Every row gives one point. The last column is the point's height on a tilted bowl or saddle (a function of degree 2), plus a little noise. Along how many of its main directions does it bend up, bend down or stay straight?

Points:
.41  -.14  .30
.30  -.37  .49
-.27  -.08  -.13
-.64  .12  -.39
-.21  -.03  -.11
.02  -.31  .28
-.41  -.32  .25
-.29  .21  .01
.29  .05  .34
Directions: 1 up, 0 down, 1 straight

Points, 23 rows:
-.45  .36  .67  .02  -.56
-.21  -.55  -.31  .03  -.23
.05  .09  .05  .17  .02
.06  -.48  -.41  -.18  -.16
.40  .28  -.43  -.34  .16
.53  .15  -.20  -.33  .21
.16  -.42  -.16  -.26  -.06
.22  .04  -.35  -.21  .02
.36  .30  -.31  .02  .18
.11  -.01  .17  .49  -.03
.46  .18  .40  -.29  -.44
.01  .45  .27  .13  -.06
-.42  -.52  .15  -.01  .09
.29  .18  .36  -.39  -.73
.18  -.16  -.13  .00  .01
-.30  -.62  .19  .34  -.07
.00  .24  -.14  .03  .01
-.14  -.17  -.17  .38  -.33
.14  .15  .43  -.18  -.52
-.21  .38  -.01  -.51  -.56
.21  -.23  -.15  .26  -.13
.28  -.19  .21  .45  .05
.40  -.06  -.02  -.15  .12
Directions: 1 up, 1 down, 2 straight

Points, 43 rows:
-.17  .63  -.40  -.27  -.58  .35  -.25
.04  -.30  -.26  -.11  .48  .17  .09
.06  .04  .11  .02  .37  -.01  -.12
.31  .20  .57  .17  -.25  .53  -.53
.06  .00  .34  .33  -.04  -.08  -.01
.14  -.10  -.17  -.44  .27  -.21  -.21
-.10  -.10  .57  .30  .18  .17  -.27
-.31  -.21  -.06  .12  -.19  .23  -.11
.31  -.04  .43  .21  -.28  -.20  .16
-.43  .39  -.05  .19  .23  -.38  -.35
-.09  .01  .39  .25  -.76  -.22  .30
-.03  -.74  -.13  -.24  -.37  .34  -.74
.31  .24  .21  .31  .32  .43  -.19
-.08  -.03  -.21  -.30  -.58  .54  -.26
.38  .16  .08  -.11  -.04  .07  -.03
.65  -.10  -.35  -.20  .11  .05  .12
.07  .10  -.55  -.35  .38  .69  .69
-.02  -.44  .04  -.13  -.27  .04  -.33
.16  .03  -.32  .10  .31  .37  .21
.04  -.06  .01  .48  -.21  .13  -.10
-.18  .37  .08  -.16  .25  .35  .04
-.07  -.21  .18  -.25  -.20  .30  -.13
.32  .14  .18  -.37  -.32  -.26  .10
.18  .01  .05  -.36  -.35  .12  -.05
-.18  .85  -.05  -.08  .44  -.27  -.83
.29  -.36  -.31  -.68  .12  .18  .07
-.56  .11  -.25  .02  .03  .08  .07
-.10  .23  -.04  .06  -.30  .15  -.01
.06  -.67  -.49  -.73  .22  -.07  -.47
.48  -.07  -.01  .44  -.24  .27  -.16
.27  .01  .25  .04  .46  .38  -.09
.11  .50  -.20  .34  -.27  .10  -.26
.00  .29  -.33  .08  -.28  -.36  -.32
.43  .38  -.68  .23  -.08  -.07  -.52
.16  .24  -.01  .42  -.11  -.03  -.07
.59  .07  -.02  -.29  -.21  -.33  .07
.30  .05  .11  .20  -.42  .08  -.08
-.11  .21  -.07  .14  -.24  .11  -.02
.16  .13  .36  -.20  -.03  -.38  .03
.24  -.11  .07  .03  .17  -.81  -.33
.30  .39  -.27  .18  .32  .04  -.20
-.16  .20  .07  .18  .16  .20  .01
-.13  -.19  .38  .25  -.03  .24  -.19
Directions: 2 up, 3 down, 1 straight

Points (75 x 9):
.52  -.27  .01  -.07  .47  -.08  -.17  -.21  .11
.33  .19  .04  .24  .33  .28  .18  -.22  -.16
-.31  .13  -.15  .17  -.26  -.13  .13  .22  .05
.10  -.04  .03  -.08  -.44  .10  .15  .13  .05
-.41  -.31  .72  .22  .24  .62  .28  -.30  .40
-.14  -.35  -.26  -.13  .17  -.02  -.60  .29  .10
.18  -.51  -.50  .23  -.30  -.13  .16  -.33  -.01
.33  -.51  -.26  -.17  .31  -.23  .15  .12  .11
-.16  .40  -.25  -.14  .32  -.15  -.04  .40  .28
.01  -.20  -.47  -.14  .02  .13  -.35  -.36  -.17
-.02  .10  -.39  -.25  -.31  -.17  -.20  .29  .49
-.17  .14  .14  -.40  -.10  -.42  -.25  -.10  -.03
.00  .12  .76  .31  .14  .15  -.13  -.45  .02
.20  .14  .08  .13  -.19  -.39  .47  -.10  -.25
.38  -.06  .00  -.62  .07  -.05  -.22  .22  .67
-.35  -.03  -.18  .03  .22  .20  -.19  .06  .05
-.39  .20  .07  .40  -.08  .34  .04  .63  .39
.16  -.29  -.08  .37  .17  -.21  -.42  .12  -.17
.10  .13  -.20  .22  .22  .36  .21  -.85  -.58
-.80  -.17  .24  -.20  -.29  .14  -.55  -.17  -.09
-.28  .43  .09  .16  .23  .02  -.58  .23  .75
-.05  .24  .27  -.13  .34  -.57  .27  .11  -.66
.27  .25  -.36  -.10  .06  .23  -.11  .14  .38
.36  .09  .31  -.47  .34  -.16  -.55  -.31  .63
-.14  .28  -.14  -.21  -.35  .03  -.35  -.56  -.21
.05  -.31  .20  -.13  -.22  .06  -.02  -.22  .01
-.25  .10  -.29  -.32  -.29  -.27  -.24  .05  .20
-.06  .30  .31  .29  .36  -.01  .16  -.08  -.17
-.11  -.29  .50  .12  -.11  -.45  -.06  -.13  -.22
-.62  -.43  .25  .22  .30  .47  .13  .33  .32
-.11  .14  -.08  -.33  -.05  .19  -.13  -.16  -.06
-.18  .12  .39  -.03  -.04  -.32  -.12  .29  -.05
.22  -.20  -.27  .18  -.62  -.48  .22  -.03  .15
-.63  -.06  -.13  .11  -.09  -.42  -.44  -.12  -.46
-.02  -.17  -.08  -.43  .34  -.07  -.23  -.10  .05
.06  .32  -.10  .15  .28  -.25  .08  -.21  -.18
.54  .05  -.15  .41  .11  .27  -.30  -.17  .07
-.82  .03  .43  .02  .02  .90  .19  -.08  .26
-.15  -.18  -.31  .27  -.23  .09  -.43  .43  .15
.35  -.19  .14  -.55  .04  -.16  .31  -.34  .28
.72  -.10  .22  .09  .44  .04  .27  -.08  -.03
.13  .31  .20  .29  -.07  -.41  .28  -.26  -.48
-.22  -.07  -.54  -.12  -.07  .66  .46  -.07  .00
-.10  -.19  -.40  .27  -.12  .05  .05  .20  .09
-.27  .22  -.46  .16  .37  .59  .11  -.52  -.37
.56  -.25  -.18  -.07  .23  .46  -.42  .00  -.01
-.21  -.46  -.35  .06  -.88  -.07  -.44  .39  -.09
.01  -.01  -.07  -.31  -.34  -.01  .83  .04  .30
.12  -.21  -.17  -.35  .10  -.17  .28  .42  .26
-.06  .00  -.04  -.22  .00  -.09  .34  -.36  -.14
-.01  .36  -.79  -.66  -.24  .16  .17  -.65  -.20
.35  -.04  .58  .21  .39  .10  .23  -.26  -.10
.06  -.13  -.20  .69  .21  .19  .06  .33  .00
-.33  .66  -.10  .02  .57  .06  .21  .05  -.16
-.35  .02  .11  -.27  -.10  -.02  -.12  .13  .07
-.07  .08  -.03  .40  .65  .14  .12  .06  .06
.35  -.10  -.45  -.11  -.05  -.16  -.38  .19  .63
.00  .48  .12  -.35  -.21  .42  -.05  .00  -.33
.11  -.11  -.16  -.33  .00  .35  .56  -.24  -.02
-.33  .38  .48  -.19  .27  -.35  -.07  -.07  -.41
-.82  .05  -.38  -.08  -.58  .15  -.41  -.27  -.19
.14  -.46  .05  .10  -.10  .28  .44  .49  .04
-.32  -.03  -.33  .70  .02  -.19  -.24  .14  -.06
-.14  -.50  .24  .58  .09  -.07  .08  .02  -.38
-.08  .26  .07  -.29  -.14  -.02  -.11  -.35  -.18
-.23  .03  .04  -.43  .01  -.22  .29  -.35  -.26
-.43  -.13  -.12  .18  .15  .05  .45  .22  .14
.28  -.15  -.68  -.24  .62  -.07  -.20  -.05  .39
-.23  -.14  -.05  .13  .78  .10  -.31  -.05  -.11
.21  -.11  -.11  .29  .14  -.21  .40  .16  -.11
.22  .21  .10  -.05  .15  .00  -.60  .30  .82
-.33  -.14  -.35  .33  .24  -.28  -.16  .28  -.19
.00  .26  .06  .13  .04  .01  -.24  .02  .18
-.30  -.15  -.18  -.27  -.01  .31  .10  -.11  -.11
.15  -.07  .04  .09  .12  .16  .28  -.20  -.10
Directions: 3 up, 3 down, 2 straight

Points, 63 rows:
-.60  .67  .12  -.13  -.02  .13  .43  -.13  -.16
-.18  .68  -.02  -.42  -.20  .00  .23  -.34  -.39
-.32  -.38  .21  .00  .01  -.07  -.81  -.18  .57
-.10  -.10  -.08  -.12  .58  -.34  -.32  .03  .15
.37  .24  .54  .28  -.42  -.51  .23  -.14  -.20
.12  -.21  .08  .51  -.04  .24  .22  -.03  -.09
.17  -.53  -.45  .40  .22  .20  -.49  -.17  .00
.33  .15  -.47  -.27  .11  -.31  .19  .50  .16
-.40  .31  .29  -.07  -.32  .07  .12  -.94  -.86
-.49  -.12  -.31  -.16  -.66  -.03  .37  -.11  .25
.19  .07  -.35  .04  -.62  .01  .11  .09  -.10
-.11  -.21  .00  .52  -.54  -.14  -.06  -.22  -.10
-.25  -.46  .16  .03  -.02  -.17  -.14  .29  .02
.17  -.07  .00  -.12  -.27  -.48  -.23  .35  .06
.11  .23  .36  -.30  -.07  -.22  -.52  .12  .02
-.02  .05  .00  .69  .13  .08  -.38  -.17  .12
-.22  -.33  .25  -.50  .23  -.20  .04  .22  -.16
.00  .36  -.07  -.51  .01  -.06  -.47  -.06  -.24
.14  -.26  -.14  -.01  .22  .05  .04  .09  -.07
.22  -.16  -.10  .22  -.20  .12  -.01  .47  -.02
.45  -.14  -.05  .31  .09  .50  -.04  -.01  -.05
.08  -.30  .13  -.52  -.65  -.57  .50  -.33  -.51
.07  -.16  -.49  -.08  .51  -.23  -.13  .08  -.02
.20  -.10  -.02  .01  .14  -.79  .07  .10  .37
.29  -.61  .01  -.23  .57  -.22  -.02  .09  -.08
-.05  -.36  -.01  -.06  .10  -.04  .19  .48  -.11
.10  .14  .27  -.01  .01  -.43  .19  -.23  -.08
-.30  -.49  -.21  .02  .06  .02  .10  -.02  .02
-.13  .18  .13  .24  .03  -.37  .33  -.18  -.09
.25  -.01  -.26  -.03  -.18  -.19  .07  -.24  -.10
.54  .05  -.46  .10  -.38  -.48  .28  .00  .03
.06  -.20  -.09  .09  .28  -.62  -.27  -.05  .46
.34  -.03  -.03  -.50  -.24  .03  .13  .20  -.20
.52  .10  .34  -.09  -.69  -.22  .20  .30  -.21
-.05  .04  .52  .35  .34  -.03  -.11  .00  .13
.03  -.05  -.02  .05  -.22  .55  -.17  -.46  -.09
-.32  .27  .64  -.47  -.29  -.25  -.07  .22  -.36
-.47  .28  -.09  -.21  .33  .39  .13  -.47  -.34
-.35  .01  .12  .12  -.32  -.29  -.06  -.02  .03
.32  .07  -.07  -.21  -.27  .15  -.05  .19  -.12
.06  -.10  -.22  .94  .18  .23  .40  -.70  -.92
-.49  .16  -.14  .11  -.41  .67  .18  -.65  -.13
.10  -.46  -.42  -.36  .13  -.03  .05  -.30  -.08
.36  .18  .38  .23  .11  -.21  -.07  -.43  .02
.06  .06  -.10  -.09  -.05  -.17  .18  -.08  -.02
-.35  -.02  .11  -.16  .09  .27  -.33  .21  -.01
-.03  -.23  -.38  .29  -.19  -.12  -.01  -.11  .04
-.27  -.47  .16  .21  -.04  .01  .64  .25  -.09
-.52  .28  -.03  -.08  -.03  -.25  .07  .03  .06
.11  -.21  -.10  .44  -.52  .28  .09  -.21  -.19
-.52  .17  .20  .13  -.21  .27  .15  .14  .08
-.02  -.20  -.19  .20  .28  .22  -.05  -.05  -.10
.07  -.20  .37  -.04  .00  -.34  .37  -.22  -.17
.20  .21  .13  -.45  -.42  .09  -.49  .18  -.36
.46  .34  -.41  -.27  .30  .18  .30  .27  .04
.06  .38  .62  .04  .45  -.12  .02  -.18  -.01
-.03  -.12  .07  .18  -.30  -.02  -.19  .03  .03
-.18  .10  -.21  .01  -.42  .56  .46  -.03  .26
.28  .33  -.19  -.06  -.12  .21  .40  .17  .16
-.09  .87  -.09  -.31  .17  -.53  .72  .51  .94
.00  .17  .50  -.22  .21  .22  .23  -.01  .02
-.27  -.25  -.47  -.38  -.13  .17  -.46  -.17  .06
.11  .16  .00  -.14  -.06  -.53  .13  .23  .19
Directions: 3 up, 4 down, 1 straight
